Rows are points. The window is the flat piece filled in between its corners: a triangle in 3 columns, a solid with four corners in 4, and so on. A path goes straight from each point to the next, and from the last back to the first. List the points from which the path goes on through the window.

Window, 3 rows:
[[-0.020,0.002,0.024],
[0.051,0.005,-0.075],
[-0.014,0.034,0.010]]
Path:
(1): [0.007,0.016,0.019]
(2): [-0.061,0.059,-0.015]
(3): [-0.026,0.060,-0.063]
(4): [0.042,-0.008,0.000]
(5): [-0.013,0.023,0.043]
(6): [-0.055,-0.010,-0.002]
(7): [0.000,0.053,-0.102]
(8): [0.055,-0.008,-0.006]
Through the window after points: 1, 3

Window:
[[-0.028,-0.018,-0.012,0.011],
[0.022,-0.002,-0.050,-0.028],
[0.034,-0.070,0.021,0.015],
[0.062,0.084,-0.038,-0.002]]
Path:
(1): [-0.003,0.019,-0.037,-0.052]
(2): [0.052,0.012,-0.048,0.003]
(3): [0.081,-0.042,-0.001,0.041]
(4): [-0.019,-0.023,0.007,-0.054]
(5): [0.031,-0.023,0.029,-0.046]
(6): [0.029,-0.055,-0.026,0.036]
(7): [0.062,0.045,-0.022,0.030]
(8): [-0.005,0.053,-0.042,-0.064]
Through the window after points: 1, 5, 7

Window:
[[-0.058,0.001,-0.022,0.079,-0.057,-0.058],
[-0.034,-0.058,-0.014,-0.035,-0.025,0.011],
[-0.034,0.023,0.037,0.020,-0.006,-0.047],
[-0.027,-0.003,0.025,0.067,0.009,0.001],
[0.056,-0.014,-0.057,0.019,-0.026,0.020],
[0.024,0.012,0.133,-0.046,-0.064,0.021]]
Path:
(1): [-0.060,0.003,0.045,-0.026,-0.032,0.015]
(2): [-0.001,-0.017,0.064,0.033,-0.040,-0.036]
(3): [-0.009,-0.010,-0.008,0.058,-0.033,-0.055]
(4): [-0.054,0.040,0.020,0.056,-0.032,0.003]
(5): [-0.075,0.017,0.002,0.034,-0.049,0.034]
(6): [-0.005,-0.004,0.038,0.050,0.016,-0.030]
(7): [0.017,-0.035,-0.012,0.026,-0.052,-0.114]
(8): [-0.036,0.024,0.028,0.003,-0.026,0.040]
(9): [-0.032,0.034,0.041,-0.020,-0.068,0.014]
(10): [0.015,-0.093,0.040,-0.009,-0.003,-0.012]
(11): [-0.009,-0.027,0.053,0.014,-0.028,-0.037]
(12): [-0.101,0.013,0.000,0.001,-0.043,-0.003]
(13): [-0.038,-0.012,0.003,0.010,-0.006,0.018]
(14): [-0.007,-0.049,0.015,0.021,-0.025,-0.027]
(15): [0.027,-0.023,0.080,-0.018,-0.024,-0.070]
(16): [-0.017,0.002,0.047,-0.018,-0.044,0.034]
Through the window after points: 5, 9, 13, 15

Window (8 x 8):
[[-0.029,0.132,-0.034,0.011,0.060,0.024,-0.017,-0.021],
[0.005,-0.046,0.043,0.013,-0.008,-0.037,0.017,-0.005],
[0.057,0.033,-0.057,-0.003,0.045,0.032,0.030,0.011],
[0.007,-0.048,-0.036,0.030,-0.022,-0.051,-0.018,-0.054],
[0.009,0.002,0.003,0.045,-0.077,-0.044,0.000,-0.013],
[0.050,0.115,-0.003,-0.027,0.053,0.016,-0.052,-0.018],
[-0.003,-0.051,-0.035,-0.010,-0.030,-0.076,0.012,0.038],
[-0.007,-0.052,-0.030,-0.020,-0.051,0.009,-0.009,-0.018]]
Path:
(1): [0.028,0.024,-0.064,-0.044,-0.032,-0.079,0.010,-0.070]
(2): [-0.005,-0.031,0.061,0.083,-0.040,0.007,-0.003,0.047]
(3): [0.050,0.055,-0.015,0.050,0.021,-0.003,-0.024,0.026]
(4): [-0.005,0.005,-0.050,-0.051,0.018,-0.021,0.042,-0.031]
(5): [0.036,0.024,-0.009,-0.028,0.010,-0.005,0.000,-0.041]
(6): [0.011,0.046,-0.039,0.086,0.018,0.026,-0.010,0.043]
(7): [0.009,0.018,-0.038,0.045,0.024,0.042,-0.014,0.038]
(8): [0.005,0.038,-0.033,-0.023,-0.007,-0.042,-0.010,-0.049]
(9): [0.027,0.072,0.044,-0.042,0.002,-0.008,0.055,-0.054]
(10): [-0.001,0.008,-0.025,0.022,0.012,0.004,-0.029,-0.006]
(11): [0.052,0.038,0.007,0.054,-0.031,0.055,-0.079,0.017]
(12): [-0.013,-0.004,-0.019,-0.023,0.036,-0.105,0.059,-0.041]
Through the window after points: 1

Window, 9 rows:
[[0.100,-0.032,-0.073,-0.015,0.054,0.044,-0.070,-0.015,0.051],
[-0.003,0.023,-0.055,0.015,-0.010,-0.017,0.015,-0.023,-0.014],
[0.091,0.032,-0.034,0.015,0.026,0.022,-0.031,0.014,-0.055],
[0.022,-0.005,-0.029,-0.003,-0.037,-0.076,-0.010,0.000,-0.061],
[0.011,-0.043,-0.017,-0.126,-0.082,-0.001,-0.009,0.018,-0.026],
[0.009,-0.113,0.003,-0.040,-0.044,0.075,0.016,0.061,0.041],
[0.050,0.023,0.026,0.044,0.034,-0.010,0.025,-0.001,0.014],
[-0.024,0.000,0.028,0.035,-0.001,-0.004,-0.013,-0.010,-0.019],
[-0.033,0.038,0.035,0.017,0.047,-0.027,0.011,0.098,0.045]]
Path:
(1): [0.002,0.076,-0.028,-0.060,-0.096,0.047,0.005,-0.003,0.052]
(2): [0.008,-0.083,0.003,-0.048,-0.009,-0.022,-0.005,0.027,-0.024]
(3): [0.014,0.001,-0.043,-0.022,0.045,0.005,-0.022,-0.010,-0.001]
(4): [0.067,-0.004,-0.034,0.022,-0.012,0.005,-0.016,0.009,0.012]
(5): [0.018,-0.010,-0.019,-0.006,-0.063,-0.006,0.006,0.019,-0.010]
(6): [0.011,-0.058,-0.010,-0.024,0.021,-0.010,-0.006,0.029,-0.010]
(7): [0.054,-0.039,0.001,-0.027,0.076,-0.021,0.021,0.071,-0.077]
(8): [0.010,0.001,-0.009,0.007,-0.063,0.020,-0.039,-0.013,0.052]
Through the window after points: 3, 5

Window, 11 rows:
[[-0.080,-0.105,0.017,-0.020,0.004,-0.041,0.014,0.029,0.011,-0.051,-0.051],
[0.033,0.050,0.053,-0.026,0.008,0.046,0.005,0.057,0.021,0.009,0.122],
[0.040,0.076,0.040,0.003,0.070,0.040,0.009,0.022,-0.039,0.022,0.080],
[0.010,0.041,0.066,0.033,0.035,0.046,-0.006,-0.032,0.031,-0.011,0.109],
[-0.044,-0.007,-0.013,-0.027,-0.008,-0.021,0.019,-0.004,0.060,-0.025,-0.040],
[0.070,-0.053,-0.060,-0.042,0.029,-0.023,-0.065,-0.024,-0.014,0.041,0.055],
[-0.003,-0.044,-0.110,-0.027,0.019,0.051,-0.064,-0.026,-0.027,0.019,0.062],
[0.056,0.002,0.041,-0.030,0.060,0.091,0.071,-0.013,0.049,0.010,0.080],
[0.018,-0.025,-0.062,-0.046,0.016,0.026,-0.055,-0.038,-0.013,-0.092,0.035],
[-0.013,-0.020,0.087,0.019,-0.044,0.021,0.018,0.039,0.015,-0.013,-0.053],
[-0.024,-0.052,0.003,0.000,-0.059,-0.047,0.053,0.006,-0.027,-0.012,-0.013]]
Path:
(1): [0.009,0.012,-0.025,0.010,0.003,0.005,-0.029,0.012,-0.001,-0.027,0.046]
(2): [-0.014,-0.063,0.063,-0.083,0.038,0.019,0.018,0.008,-0.036,0.057,0.034]
(3): [-0.009,-0.021,0.073,-0.025,-0.002,0.098,-0.013,-0.047,-0.025,0.016,0.063]
(4): [0.036,0.030,0.008,0.028,0.045,-0.018,0.039,0.034,0.072,-0.029,0.047]
(5): [0.069,0.014,-0.028,0.047,0.083,-0.007,-0.032,0.036,0.045,-0.028,0.046]
(6): [0.002,0.054,0.050,-0.029,0.029,0.045,0.024,0.003,-0.046,0.026,0.062]
(7): [-0.030,-0.021,0.038,-0.080,0.021,0.045,-0.030,-0.019,-0.037,0.009,-0.024]
(8): [0.012,-0.051,-0.046,0.022,-0.027,-0.047,0.028,0.036,0.032,-0.045,0.038]
(9): [0.039,0.007,0.009,-0.011,0.025,0.020,0.017,0.035,0.050,-0.014,0.062]
(10): [-0.016,0.011,0.047,-0.043,0.000,0.054,0.010,-0.019,-0.020,0.024,0.054]
(11): [-0.013,0.018,0.016,-0.034,-0.007,0.026,-0.002,-0.020,-0.034,-0.001,0.056]
(12): [0.017,-0.034,-0.005,0.000,-0.004,-0.012,0.019,0.044,0.036,-0.004,0.027]
(13): [0.019,-0.035,-0.041,-0.003,0.009,0.006,-0.005,0.011,-0.008,-0.009,0.060]
(14): [-0.042,0.004,-0.004,-0.055,0.007,0.057,-0.035,-0.041,-0.019,0.003,-0.003]
(15): [-0.029,0.011,0.022,-0.021,0.007,0.031,-0.018,-0.026,-0.014,0.021,0.032]
(16): [0.051,-0.015,0.012,0.007,0.035,0.033,0.024,0.042,0.033,-0.007,0.078]
Through the window after points: 3, 5, 9, 11, 13

Window, 14 rows:
[[-0.097,-0.010,-0.014,0.049,-0.025,0.020,-0.081,0.000,0.052,0.041,-0.052,-0.016,0.027,0.047],
[0.043,-0.008,-0.041,0.013,-0.048,0.059,0.036,-0.032,0.039,-0.003,-0.034,0.040,0.012,-0.045],
[-0.011,-0.022,0.007,0.017,-0.029,0.031,-0.052,0.042,0.018,0.028,-0.108,-0.002,-0.060,0.053],
[-0.020,-0.036,0.008,-0.052,0.008,-0.042,-0.063,0.052,0.003,-0.046,0.002,0.029,0.019,0.002],
[-0.039,-0.004,-0.060,0.039,-0.031,-0.069,-0.007,0.016,0.019,0.068,-0.021,0.061,-0.039,0.030],
[0.048,0.006,-0.058,0.041,0.026,0.043,0.070,-0.020,0.063,0.012,-0.059,-0.063,0.012,0.067],
[-0.043,0.019,0.044,-0.027,-0.008,0.027,0.019,0.032,0.020,-0.076,-0.020,0.048,0.023,0.019],
[0.037,0.009,-0.016,0.020,0.041,0.049,-0.048,0.074,0.012,-0.034,-0.023,0.048,-0.016,0.013],
[0.012,-0.016,-0.043,0.037,0.037,-0.074,0.020,-0.056,-0.053,-0.014,-0.018,0.057,0.019,-0.015],
[0.030,0.027,-0.028,0.031,0.058,0.004,0.032,0.018,0.061,-0.032,-0.084,-0.025,0.009,-0.063],
[0.062,0.031,0.031,0.054,0.035,-0.028,0.002,-0.027,0.013,-0.024,0.061,-0.039,0.000,0.021],
[0.038,0.087,-0.018,0.026,-0.041,0.036,-0.091,0.100,0.029,-0.012,-0.110,-0.017,0.098,-0.057],
[-0.086,0.049,-0.004,-0.035,-0.034,0.001,-0.126,0.089,-0.001,-0.106,-0.002,-0.018,-0.022,0.023],
[0.025,0.031,0.001,-0.037,0.028,0.031,-0.027,-0.021,0.037,-0.001,-0.028,0.033,-0.031,0.046]]
Path:
(1): [-0.007,0.039,-0.031,0.004,0.013,0.027,-0.001,0.054,0.027,0.019,-0.010,-0.031,0.019,-0.006]
(2): [-0.007,0.035,0.014,0.013,0.011,0.028,0.006,0.033,-0.008,0.032,0.017,-0.070,-0.009,0.049]
(3): [0.019,-0.001,-0.003,0.014,0.005,-0.002,-0.030,-0.002,0.044,-0.043,-0.059,0.049,-0.008,0.004]
(4): [-0.022,0.020,-0.015,0.025,0.006,0.003,-0.062,0.012,0.060,-0.019,-0.055,0.006,-0.004,0.043]
(5): [-0.025,-0.011,-0.025,0.025,-0.009,0.027,0.001,0.017,-0.001,0.033,-0.020,-0.006,0.017,0.007]
(6): [0.018,0.052,-0.029,-0.034,0.030,0.085,0.036,0.051,0.047,0.094,-0.003,-0.082,0.024,0.045]
(7): [0.017,-0.020,-0.036,0.069,0.004,-0.019,0.008,-0.028,0.041,-0.063,-0.080,0.017,-0.004,0.025]
(8): [0.012,0.011,0.001,0.025,-0.010,-0.021,-0.020,0.027,0.043,-0.019,-0.045,0.012,0.005,0.027]
(9): [-0.046,0.005,-0.042,-0.025,0.021,0.053,0.019,-0.022,-0.021,0.007,-0.022,-0.028,0.010,-0.015]
(10): [0.019,-0.004,-0.032,-0.008,0.044,0.045,0.001,0.056,-0.055,-0.008,0.008,-0.031,-0.008,-0.013]
(11): [0.022,0.043,-0.002,0.030,-0.058,-0.016,-0.022,-0.028,0.123,-0.029,-0.102,0.057,0.029,0.018]
(12): [0.045,0.005,-0.025,0.033,0.005,-0.027,-0.008,-0.019,0.000,-0.059,-0.034,0.073,-0.016,0.020]
(13): [-0.032,0.016,-0.017,0.001,0.045,0.059,-0.030,0.082,0.016,0.059,-0.029,-0.062,0.050,-0.022]
(14): [-0.012,0.000,-0.020,-0.003,-0.005,0.010,0.003,0.008,-0.022,0.021,-0.058,-0.038,0.011,-0.019]
(15): [-0.004,0.022,-0.012,0.037,-0.009,-0.004,-0.074,0.041,0.053,-0.022,-0.046,0.043,0.025,0.026]
(16): [0.045,-0.020,0.014,0.030,0.002,-0.044,-0.008,-0.083,0.028,-0.106,-0.058,0.097,-0.007,0.001]
Through the window after points: 2, 4, 6, 12, 14
